Each row is a point. The last column is the point's height on a tilted bowl or saddle (a function of degree 2), plus a little noise. Along how many of its main directions does it bend up, bend down or stay straight?
(in the rows, 128 means zero)

Points (15 x 4)
[[102 168 105 113]
 [162  90 113 113]
 [120 144 174 120]
 [139 171 171 109]
 [137 148 157 126]
 [129 135 161 129]
 [149 183 139 121]
 [130 143 118 131]
 [136  93  36  53]
 [183 191 196  61]
 [249 104 129  23]
 [126 138  93 123]
 [ 99 109 108 121]
 [136 119 178 126]
 [154 170 109 129]]
Directions: 0 up, 2 down, 1 straight

Points (17 x 4)
[[135 150  79 133]
 [112 131  78 165]
 [101  99  45 215]
 [161  61 114 142]
 [103 117 122 153]
 [ 99  50 188 148]
 [102  89  68 198]
 [130 180  46 149]
 [143 161 149 109]
 [ 98 155 147 135]
 [ 80  80  94 217]
 [161 162  97 112]
 [204 127 109 141]
 [157 177  92 109]
 [106 144 113 148]
 [137  96 121 134]
 [176 162 144 117]]
Directions: 1 up, 0 down, 2 straight

Points (26 x 5)
[[134 185 135  31 187]
 [186 113 101 178 125]
 [127 174  95  94 151]
 [121  77 140 116 140]
 [122 149 141 116 123]
 [136  78  93 148 130]
 [182 108  92 172 126]
 [167  96 202  63 217]
 [ 29  55 181 114 249]
 [143 152 130 178 126]
 [161 172 118 209 159]
 [ 87 127 170  78 160]
 [151  96  55 128 164]
 [157 200  82 118 174]
 [102 141 146 181 132]
 [149 119 179 117 137]
 [182 107 192 163 139]
 [138 100 181 128 138]
 [163  97 170 111 142]
 [ 87 173 126  99 134]
 [ 62 148 137  97 146]
 [164 107 124 133 120]
 [165 151 112 175 132]
 [ 55 150 157 109 146]
 [ 88 137 129 125 131]
 [ 87 157 131 110 131]]
Directions: 3 up, 0 down, 1 straight

Points (25 x 5)
[[ 69 124 194 131 112]
 [139  85 103  71 150]
 [ 83  85 102 130 185]
 [134 126 143 152 134]
 [128 190 107 186 146]
 [165 108 193 143 174]
 [110  86 205 152 164]
 [135 202 119 123 199]
 [ 94 173 151 120 151]
 [154 205 135  64 175]
 [159  92 148 123 156]
 [139 110 197 119 159]
 [130 127 121 205  73]
 [ 86 183 182 179 173]
 [138 174  93  64 149]
 [167 107  83 146 113]
 [187 131 110 101 140]
 [143 214 160 145 221]
 [104  64 119 174 169]
 [104 117 171 102 114]
 [122 104 186 125 147]
 [132 153 121  53 102]
 [136 144 188 160 154]
 [110  47 137  72 166]
 [115 150 156 119 140]]
Directions: 2 up, 1 down, 1 straight

Points (49 x 7)
[[185 133 146 157  93 177 140]
 [149 123 117 139 107 221 180]
 [ 54 179 116 110  85 127 137]
 [118  99 144 151  85 177 175]
 [ 23  66 181  84 130 100 144]
 [144 235 119 104  64 176 142]
 [ 41  53  95 134  97 190 249]
 [ 83 109 200 228  97 102 183]
 [158 155 126 135 168 132 136]
 [200 206  79 115 136 110 168]
 [ 96 109 154  89 132 152 136]
 [ 87 131 160 129 113 146 133]
 [139 108 135 117 131 108 129]
 [130  71 132 147 162 156 147]
 [104 153 165 115 181 201 140]
 [155 119  80  91  86 127 145]
 [166 123 114 138 189 143 145]
 [100 131 118 104  74 212 195]
 [100  90 115  91 146 168 151]
 [147 166 109 125 118  47 178]
 [164  92  97 107 115 137 140]
 [181 114 134 118  63 155 158]
 [122 150 120 169 124  98 138]
 [131 100 179 240 127  54 194]
 [ 90 192 151 117 106 116 134]
 [126 206 138  99   7 183 192]
 [129 124 144 172  88 105 148]
 [181 104 185 112 134 134 127]
 [142 127  97 114 194 125 148]
 [108 129 179 148  71 119 157]
 [156 190 154  94 126 135 140]
 [153 175  86 137  80  78 156]
 [ 94 208 104  99 124 117 137]
 [112 131 135 156 110 113 134]
 [168 144 158 166 156 123 132]
 [154 109 159  20 168 122 161]
 [155 145  86 135 151 119 137]
 [146 133 144  72 121 137 139]
 [127  92 121  83 175 114 133]
 [ 60 165 105 143  95  82 145]
 [173 111 135 118 135 155 132]
 [ 71  86  74 195  98 132 187]
 [159 132 114 120 134 148 131]
 [ 98 107  86  56 169 101 140]
 [113 119  79 150 142 175 155]
 [116 115 139 127 155 178 141]
 [101 119  73 141 102 115 140]
 [120 155 111 132 165 161 133]
 [ 87 114  27 105 105 124 145]]
Directions: 3 up, 0 down, 3 straight

Points (43 x 7)
[[161 165  61 190 137 198  90]
 [109 140 172 173 133 132 167]
 [126  97 100  97 127 122 132]
 [153 137 125 184 146 125 113]
 [153  65  84 141  71  62 129]
 [165 222 112  86  76 154 183]
 [ 88 117 209  77  84 121 111]
 [102 144 115 127 178 160 149]
 [176  76 114 147  88 191  87]
 [ 73 166  88  94 117 114 142]
 [ 99 105 130 141 164 192 154]
 [117 102  93  96  85  97 135]
 [ 91 153 109 142  97 182 144]
 [ 97 143 150 118  62 170 128]
 [140 223 118 153 140 126 121]
 [ 76 143 187 138 107 153 166]
 [172 166 136 175 162 100  93]
 [117 130 171 116 118 141 141]
 [126  87 112 148  60  98 105]
 [ 97 156 107 152  93 144 158]
 [ 62 107 139 169  33 136  98]
 [165 155  74  83  85 144 174]
 [166 104 129 105 176 118 158]
 [ 36  69  98 192 160 135 221]
 [168 155 178 174  72 105 188]
 [180 139 164 121  94 166 167]
 [121  87 146 132 114 151 112]
 [ 79 168 131 178 130 173 193]
 [167 149 114 130 196  63  73]
 [106 106 190 106  68 122 123]
 [123 108 154 104  66  83 132]
 [108  88 113 147 152 180 142]
 [150 133 168 181 112  73 126]
 [133 201 191 148  93  91 228]
 [ 95 102 166 125 130 163 124]
 [130  85 151 142  85  87 106]
 [145  70 100  89 175 166 179]
 [ 73 212 109 109 113 178 167]
 [103 147 141  98 161 123 115]
 [149 147 128 118 126  86 127]
 [ 64 234 139  28 116 204  33]
 [152  92  78 170  73  48 111]
 [147  92 104 116 122 185 118]]
Directions: 3 up, 3 down, 0 straight

Points (74 x 9)
[[145 164 220 158  97 134 120  30 185]
 [ 62 109  89 110 224 101 155 115 200]
 [168 142 136  47 156 129 108 202 168]
 [153 128 112 173 143  75 114  90 169]
 [112 153 137 108 114 104  83  89 158]
 [112  71 116  79 137 143 125  47 200]
 [127 118 175 144  97 132 143 147 138]
 [120  90  89  84 136 149  92 126 133]
 [ 64 135 157  86 107  41 197  99 153]
 [128 130  91 107 124  50  75 137 188]
 [110 147 140 141  93 140 171 107 150]
 [134  70 134 145 122 158 148  87 165]
 [160 122  96 142  94  75 102 158 164]
 [107 121 120 146 103 148 119 103 138]
 [130  83 104 115 122 121 153 175 152]
 [ 98 108  74 107 117 199 130 108 135]
 [233 202  87 206  90 156 128 135 197]
 [207  95 107 120  96 162 160 173 156]
 [149 115  85 118 127 207 119 117 131]
 [176 137 101 152 129 111 123 197 154]
 [116 108 130 188 104 104 187 189 182]
 [110 135 122 220 118 153  94 131 149]
 [106 116 122  50 172 116  73  96 180]
 [ 98 132 132 150 124 191 113 126 129]
 [167 146 177 119 133 137 110 137 136]
 [ 29 135 131  98 119  70 178 104 154]
 [ 96 107  80 161  47 168  87  85 137]
 [119 114 159 179 112 135 119 119 140]
 [ 74  96  77 160 145 106 133 182 164]
 [174  86 101 105  81  76 101 152 173]
 [ 49  68 130 138 145 149 136 124 147]
 [ 79 129 126 124 108 105 133   7 215]
 [100 164 146 131 178  62  94 176 167]
 [152 139 151 122 148 189  91  77 164]
 [ 93  99 133  84  82 127 130 150 144]
 [ 62 103 123  96 128 121  23 133 137]
 [ 98 110 136 157  60 136 126 110 151]
 [120 129 126 125 156 128  45 102 154]
 [ 85 116 187 146 168  86 139 152 130]
 [170 139 119 103 129 109 115  75 172]
 [147  83  83 127  78 101  76  64 184]
 [141 101  81 111 161  85  96 120 171]
 [ 99 180 128  58 152 109  98 110 169]
 [238 113  83  91 102 218 207 194 212]
 [117 218 153 126 117 124 151 165 154]
 [194 183 141 159 145 178 131 138 158]
 [ 94 189 113 159 138 122 130 150 158]
 [127 171 124  58 133 161  79 133 157]
 [136 203 166 162 149 118  71 160 170]
 [130  68 125  57 115 151  95  82 173]
 [150 142 126 147 180  99 114 141 149]
 [109 107 195 148  65 114 115 175 158]
 [107 161  76 164  88 161 154  94 174]
 [121 104 144 148 114 126 110 137 131]
 [124 112 182 126 140 125 131 131 130]
 [117  95 121 154 121 149 118 125 130]
 [125 111 179 175 183 207  98 117 168]
 [ 47 104 102 162 148 161 122 160 136]
 [114 153  97  98  74 146 196  90 193]
 [125 188 119 137 100 108 194 109 168]
 [ 80  94 194 173  33  80 109 111 192]
 [106 125 103  66 149 127 197 128 175]
 [121 121 210  97 101 170 179 129 155]
 [115  70  98 168 100  89  64 152 146]
 [111  83  62 143 182  98 138 178 180]
 [180  98 159 139 110 147 135  73 168]
 [123 184 197 122 150 216  50 115 186]
 [ 82 151 133 166 167 202 132  96 165]
 [ 80 123  56 115 168 170 171 153 172]
 [ 87 151 116 170 145 150 201 123 167]
 [157 118 156 151 141  87 133 131 138]
 [130 139 161 112 126  73 127 155 140]
 [149 114  77  68 129 194 110 103 151]
 [ 81 158 115 132 120 153 139 109 143]]
Directions: 6 up, 1 down, 1 straight

Points (74 x 9)
[[125 186 144 108 140  98 112 140 128]
 [135 126 126 136 178  64 113 142 169]
 [ 96 180 108  42 175 100 116 187 175]
 [131 116 112 113 142  41  56 145 158]
 [188 106  75 146 139 146 119 118 163]
 [ 86 162 113 144 102 104 145 190 179]
 [146  87  85 135 111 124 137 127 148]
 [137 128 134 120 122  85 109 162 147]
 [ 98 159  73 132  92 137 124 129 127]
 [172 155 149 122 114 117 125 133 153]
 [ 77 127 140 163 116 154 110 167 178]
 [122 135  75 141 129 127 142  73 136]
 [113  82 143 128 114 142  88 114 137]
 [ 81 105 109 195 166 108 138  84 206]
 [ 89 223 149 139 122 185 158 133 176]
 [142 187 126 136 110 139 111  79 124]
 [124 141 182 144 154 109 167 120 174]
 [124 123 108 152 107 169 140 164 161]
 [101 105 131  61 194 151 103  94 159]
 [135  95 118 106  73 187 170 156 172]
 [ 84  99 115 190 131 142 100 122 185]
 [178 185  98 110 110 151 156 174 173]
 [140 130  85 135 133  65 133 128 157]
 [ 79 109 140 130  45 138 141 105 182]
 [ 88 152 109  97 119 108 139 114 128]
 [130  98 144 114 133 194 143 142 157]
 [109 157  78 113 109 175 148 100 132]
 [134 121 103 161 109 144 125 121 148]
 [199 132 112  90 143 138  98 110 160]
 [143 134  85 141 107 124 149 151 150]
 [137 101 122 104 164 146 120 104 142]
 [173 130 103 130 121 101  35 141 173]
 [128 124 159 147 142  91 178 138 182]
 [132  97  92   7 132  57  83  91 157]
 [171 128 138 181 142  97 119 159 198]
 [130 136 135 128 138  64 119 113 140]
 [112 113 173 180  88 144 180 139 201]
 [132 129 160 173 191  70 129  98 198]
 [141 122 104 125 144 118 100 137 140]
 [117 111 139 165  96 131 121  90 157]
 [180 166 117 106  59 141 109 142 167]
 [ 73  90  63 138 166 170 116 134 180]
 [166 129 112 160 138  85 117 123 166]
 [ 56  79 173  96 154  86  92 123 131]
 [142 167 114 110 108 161 160 100 142]
 [ 86 117 111 143 107 138 130 126 149]
 [158 112 104  89 120  95 162 131 157]
 [123 137 211 159 145 140 191 145 213]
 [153 128  70 127 157 130 128 109 142]
 [101 158 121 182 162 147 141 132 172]
 [132 175 120 154 113 125 116 149 145]
 [124  78 147 134 180 118 124 100 154]
 [123  95 109  99 114 124  58 141 144]
 [109  49 161 142 159 125 120 174 151]
 [ 91 146 103  81  79 129 139 159 157]
 [179 131 191 136 147 142 178 155 204]
 [ 76 125 102 133 193 167 184  43 216]
 [117 179  72 168  53 165 132  88 141]
 [121 158 104 126 140 159 170 120 147]
 [131  75 103 149 149  75 105  94 170]
 [115 155 138 102 117 141 154  93 139]
 [102  84 137 154  93  98 167  55 192]
 [110 151 122 108 124 112 110 144 128]
 [104  89 125 148  87 194  97 134 175]
 [152 145 163 158 148 150 189 111 196]
 [113 100 115 108 169 108 105 140 145]
 [122 134 109  99 155  90  84  94 122]
 [170 129 122 109 114 145 142 118 146]
 [ 95 176 112 142 135  99 139 111 130]
 [140 112  89  97 146 150 140 110 141]
 [121 157 127 107 125 141 174 133 154]
 [108  43 140  52 116 131 141 131 134]
 [146 130 114  94 152 162 152 154 159]
 [144 193  90 166 138 123 114 156 145]]
Directions: 6 up, 1 down, 1 straight

Points (62 x 9)
[[ 54 162 154  84 133 152  96 100 154]
 [189 108 150  70 106  95 153  66 162]
 [ 85 175 190 167 142  76 102 157 180]
 [249 112 139 117 113 136 115 116 147]
 [112 118 116 103 122 122 157 180 127]
 [128 194 167 172 168 112 115 155 177]
 [173 145 115 177 119 116  98 146 158]
 [176 115  94 123 140 166 129 153 139]
 [135 125 174 193 110 127 131 155 168]
 [124 160 110 132 157 114 193  84 142]
 [128  87  86 126 135 146  63  63 124]
 [207 206 108 114 141 164 212 179 228]
 [166 216 156 128  89 149 150 100 140]
 [140 197 112 193 131 162  82  91 135]
 [128 124 159 114 187  56  95 113 157]
 [110 191  50 177 108 158 141 109 174]
 [116 135  86 192 121  70 126 115 172]
 [158  81  83 122 125 101  49 208 148]
 [163 168  82  85 132  76 130  44 100]
 [ 83 109 143 132 142 113 182  89 154]
 [110 109 155 123  91 190 157 118 167]
 [114 154 148 173 140  86 157 101 157]
 [164  93 132 157  93 154 149  90 156]
 [158 164 110 208 118 175  86  85 143]
 [139 148 108  64  82 120 102 123 139]
 [123 158 220  71 116 113  77 195 202]
 [136 158  88 114 102 109  78  81 114]
 [126 127  46 114 185  82 186 153 193]
 [ 83 129 114 168  75 130  67 149 147]
 [124 155 151 175  45 112 132 147 196]
 [198 132  35 129 134  57 175  97 200]
 [ 52 141 131 153 116 151 237 196 180]
 [130 192 124 125 137 140 127 125 124]
 [123  64  81  96 144  99 120  96 138]
 [168  66  95 164 125 172 142 144 171]
 [124 164 126 138 175 133 135  66 103]
 [148 132 109  79 115  64  89 118 140]
 [164  85 134 193  97 182  99  69 175]
 [183 179  51  76 102 181  76 137 131]
 [110 171 122 130  99 107 114  53 132]
 [ 95 160 122 147 100  96 130 123 144]
 [163 130 138  75 100 156 109 108 125]
 [153 197 133 143 158 113 178 162 179]
 [106 132 129  98 140 120 138  99 122]
 [100  73  31 178 167  93 172  87 212]
 [ 98 113 136 106  34  97 103 136 165]
 [163 140  90 153 135 104 156 182 170]
 [133 148 206 135 157 159  87  31 145]
 [ 48 171 103 126 141  94 117  97 152]
 [120  82  92 102  87 165 124  81 151]
 [177 174 158 173 119 104  68 139 183]
 [ 75  88  94 190 141 129 110 113 140]
 [106  85 133 104 122 136  99 135 112]
 [136 208 103 180 189 155 101  73 107]
 [148 129 143  53 175 129 113 141 140]
 [139 186  83  38 105 180 147 201 231]
 [155 161 109 140 168 141 121  65  76]
 [124  80 134 152 140 145 151 116 137]
 [101 101  98 119  94 192 107 111 145]
 [125 182 149 169 100 135 126  51 136]
 [150  90 123  61 109 125 160 107 163]
 [182 155  90 126 103 169 103 128 120]]
Directions: 7 up, 1 down, 0 straight

Points (74 x 9)
[[102 134 105 145  85 180 220 177 214]
 [168  52  27 222 155 134  78 146 194]
 [132 123 121 112 114  80 153 185 114]
 [ 94 114 103 133  85 167 182  83 153]
 [146 120 153 132 146 149  66 176 155]
 [159 204 166  88 123 184 179 118 145]
 [120 132 104 171 122  60 175 145 110]
 [120 108 130 125 172 158  66 134 152]
 [140 142 108  14 157 190  79 137 174]
 [150 166 103 180 117 116 107 161 100]
 [107 155 121 221 122 121  90  77 147]
 [ 94 127  98  93 140 148  94 118 119]
 [141  74 162 225 111 108  75 153 186]
 [ 47 137 163  98 161 109 117 100 189]
 [129 200 158 113  94 136 158 122 120]
 [155 105 135 150 120  67 131 141 101]
 [149 125 133  90 139 143 103 139 116]
 [132 127 139 155  63 106 104 161 135]
 [191 179 115 124  54 221 170 111 164]
 [141 174 132 135 139  61 172 194 128]
 [197  50  52 110 100 162  80 117 207]
 [145 177 126 104 107 224 213 110 160]
 [153 135 110 180 162 149 156  67 151]
 [215 187  86 158 163 111 128 113 175]
 [114 134  62  62  88 165 106 178 147]
 [147 118 127 117 143 171 124 180 134]
 [168 114 105  97 148 204 165 111 132]
 [129  35 147 197 117  46  35 101 213]
 [143 112 145 151 140 125  92 105 126]
 [160  68 152 135 114 219  84 124 209]
 [ 92 136  87 132 182 192  52 121 176]
 [ 71 148 144  89 127 144  94  80 170]
 [122  75 135  60  79 136 219 117 192]
 [ 89 105  83 199 148 121 173 137 136]
 [107 137 152  97 193 132 172 159 159]
 [ 69  72  78 147 175  79  53 149 127]
 [ 77 175 221 101  69  82 182 151 191]
 [107 144 132  54 158 155 105  80 157]
 [107 190 120 167 123 148 138 141 104]
 [ 42 162  48 138  53 144 161 109 158]
 [102 171 103 196 133 105 160 133 102]
 [152 147 175  84  85 133  94 169 145]
 [113 132 116 112  57 166 133 112 140]
 [155 180 113 169 107 145 167 133 117]
 [187  56 177 124 107 103 168 156 150]
 [126 127 118 129 132  93 116 176  98]
 [ 60 146 106 133 114  82 204 131 167]
 [ 97 202 111 135 129  84 125  78 143]
 [202 162 161 159  82 187  81 154 188]
 [127  85  89  80  57 132 149 167 172]
 [143 111 126 172 148 202  91 194 206]
 [106 117 117 107 126 148 102 121 116]
 [133 157 165 142  60  88 176 110 147]
 [ 87 123 174 162 138 166 101 135 167]
 [184 125 137 163 167 120 145 122 132]
 [109 120  99  63 146 145 117 109 115]
 [157 141  78 106 216 144 132 113 138]
 [146 123 110 119 150 191  90 110 135]
 [176 123 156 132 134  81 173 145 123]
 [128  93 144 152 177 125 131 215 154]
 [162 141 124 124 127 108  59 110 154]
 [113  88 115 166  99 142 185 158 169]
 [157  87  92 111  84 126 149 141 139]
 [129  96 166 169 142 161 112  54 176]
 [200 134  76 161 104 134 106 103 166]
 [151  70  87  85 173 161  47 111 165]
 [121 185  84 135 162 139 116 164 106]
 [ 84 143 130 183 124 151 130 115 131]
 [155 138  70 210  91 100  72 125 144]
 [178 151 153 101 181 148 116  91 156]
 [ 97 183 141 129 157  51 244 133 239]
 [148  82 112 129 152 132 141 132 107]
 [156  66 150 119 147 148  75  83 162]
 [143 164 113 107  78  91 176 103 151]]
Directions: 5 up, 0 down, 3 straight

Points (67 x 9)
[[199 115  91 169 164 133 167 120  52]
 [143 165 174 191 186 110 177 185  81]
 [114  92  69 157  61 129 117  82 199]
 [178 118  88 108 119 143 130 143 121]
 [ 50 121 149 105 158  73 193 132 159]
 [130 132  92 127 141 192 167 168 113]
 [139  78 100 139  29 109 142  60 225]
 [170  57  79 135 114 178  95 186 185]
 [ 84 125  68 126 134 148  98 178 177]
 [ 70 105 159 132 180 198 165 111 121]
 [149 189 169  50 188 186  94 104 158]
 [131 144  98  68 117 169 105 147 177]
 [106 148 131 172 133 164 122 173 129]
 [119 120 128  93  70 133 127  63 180]
 [136 107 197  22 118 109 114  94 213]
 [ 80 129 145 193 180  87 154 135 130]
 [131 143 187 158 104 163 101 198 110]
 [116  84 124  42 159 103 134 198 150]
 [ 44 159  96 217 128 173 113 124 182]
 [113 104 141 161 140 134 159  81 113]
 [ 85 150 108  83 183  97  87 143 149]
 [149 130 202 140 153  85 163 103 101]
 [108  75 117 100 155 166 160 145 134]
 [123 135 126 113 128 164 107  76 137]
 [100 153 104 150 187 144 102 139 118]
 [143 129 125 166  91 118 179 137  92]
 [113 151 156 119 189 105 159 101 103]
 [102 160  68 121  86 108  94 147 151]
 [191 120 168  99 174 175  82 211 188]
 [ 75 192 115 103 146 106 101 165 147]
 [137 129 122 146 105  63 128 237  85]
 [117 105  85 122 110  84 108 130 160]
 [164 190 140  55 123 142  62  81 159]
 [140 170 136 168 117 110  79 129 111]
 [173 146  82 210 130 183  63  79 119]
 [ 59 108 154 124 101 174 113 161 179]
 [124 102 171 171 127  93 125  88 137]
 [153 183 162  65  94 165 161  64 149]
 [104 160  74 126  65 154 103 114 148]
 [143  69 117 116 164 103 136 100 123]
 [193  72 212 155 161  93 157 185  66]
 [193 170 136 143 130 148 136 116  78]
 [ 67 158 175 171 103 119  83 156 152]
 [ 94 107 130 153 140 157 120 142 143]
 [ 64  39  68  81 132 121 185 119 121]
 [186 146 100 156  53 126 132 166  68]
 [ 88 200  80 112 130 143 163 130 130]
 [186 146 136  87 138 100 137  88 144]
 [ 97  84 139  81 174  82 136 134 136]
 [ 90 187 143 146 136  72 103  79 126]
 [131 138 133 155  97 125 107 151 122]
 [103  93 187  85 224  87  82 113 112]
 [200  59 193  45 134  73  63 208 220]
 [138  90 152 177 166 181 145 223 126]
 [158 126 164 106 181 111 172 157  97]
 [156 129 144  84 155 162 173  86 145]
 [171 129  92  92 190 126 160 125  98]
 [117 114 123 112 147 117 153 133 118]
 [ 77 103 175 139  98  94  74 103 192]
 [112 155  99 116 129  74  92 104 151]
 [100  24 121 117 125 154 106 116 211]
 [132 102 101 102  94 152 162 114 136]
 [172 132  99  88 192 126  55 126 156]
 [166 153  44 122 174 102 113  70 101]
 [155 231  90 119 154 156 177 118 111]
 [187 172 151 140 132  83 171  76 121]
 [195 148  94 101  82 166  81 128 164]]
Directions: 3 up, 2 down, 3 straight

Points (64 x 9)
[[ 73 159  51 110 166 166 116 137 143]
 [ 98 151  81 135 145 103 149 121 134]
 [165 102 146 159 203  85 110  96  85]
 [120 109 126 136  57 146 119  83 119]
 [ 72  98 125  94 127 139 142 137 109]
 [ 79 187  94 154 148 152 170 107 124]
 [116 138 151 127 145 128 100 125 119]
 [ 81 130 123 156 142 150  77 128 132]
 [171  90 146 129  98 134 153 158 103]
 [185 128 155  71 196  47 150 178  65]
 [143 143 117 117  94 158 143 133 117]
 [ 94 150 108 151  61 122 127 129 121]
 [161  94  74  80 153 158  78 131 138]
 [171 109 138  74 192 113 108 183  95]
 [ 72 160 104  64 162 103 166 124 121]
 [129 143 108 118 150 130 145 161 114]
 [127 142 135 150 186  61 120 118  91]
 [113 126 138 125 127  65 128  99 101]
 [ 85  88  68 103 133 135  72 106 158]
 [103 165 127 147  63 137 160 131 120]
 [136 190 198 126 115  70  87 102  85]
 [133 111 131 152  94  95 180  84  96]
 [180  95 116 109 138  96 179  94  98]
 [133 112 132 118 120 118 108 129 118]
 [144  96 115 131 101 108  59 117 117]
 [126 118 109 149 192 167 117 119 121]
 [166  89  76 163 127 175 111 163 113]
 [183  80  70 136  88  83 136 173 103]
 [167  43  99 154 102 107 135 131  97]
 [ 99  90 127 162 120 137 116 130 119]
 [ 83 146 115 146 124 168 174 118 111]
 [144 107 111  92 111 184 103 116 119]
 [143 175 159 164 138 154 117 103 138]
 [166 149 132 126 153 100 172  89 106]
 [133 132 173 155  99 137  91 125 126]
 [108 119 201  92 179 199 153 190  35]
 [ 70 130 104 134 117  87  63  47 129]
 [124 196  78 130  73  96 114  91 107]
 [148 132 220 163  99 125 105 150 116]
 [127 113 169 130 129 151 196 148  91]
 [120 153 124 147 153 101 102  78 126]
 [103 118 144 173 165 126 147 110 102]
 [128 158 149 212 112  86 120 145  85]
 [106 172 111 123 140 115 149 153 117]
 [101 149 126 119 141  85 125 136 112]
 [124  98 150 151 120 141  91 135 119]
 [144 165  85 165  94  71 140  80  90]
 [130 117 138 127  90 136 202  98 107]
 [108 184 146  99 151 106 111  77 124]
 [150 103 143 230 249  80 102 140   7]
 [ 74 128 110 112 139 123 138  93 134]
 [181  98 123 131  74 152 101 120 116]
 [ 93 159 160 173 165 159  78 151 109]
 [155 123  96 113  75  83 143  82  90]
 [ 79 111 200 128 147 130 154 149  76]
 [159 188 162  75 129 145 115  67 131]
 [154 137 118  69 183 118 171  79 124]
 [175 116 131 161 132 139 106 127 117]
 [106 159 143 154 160 115 167 152  93]
 [215 101 171 176 165 110  72 169  77]
 [117 179 137 107 127 235 121  82 125]
 [ 97 129  92 163 173 107 115 125 132]
 [135  89 151 133 168  90 140  97  99]
 [145 127  83 138 110 156 170  92 105]]
Directions: 1 up, 3 down, 4 straight
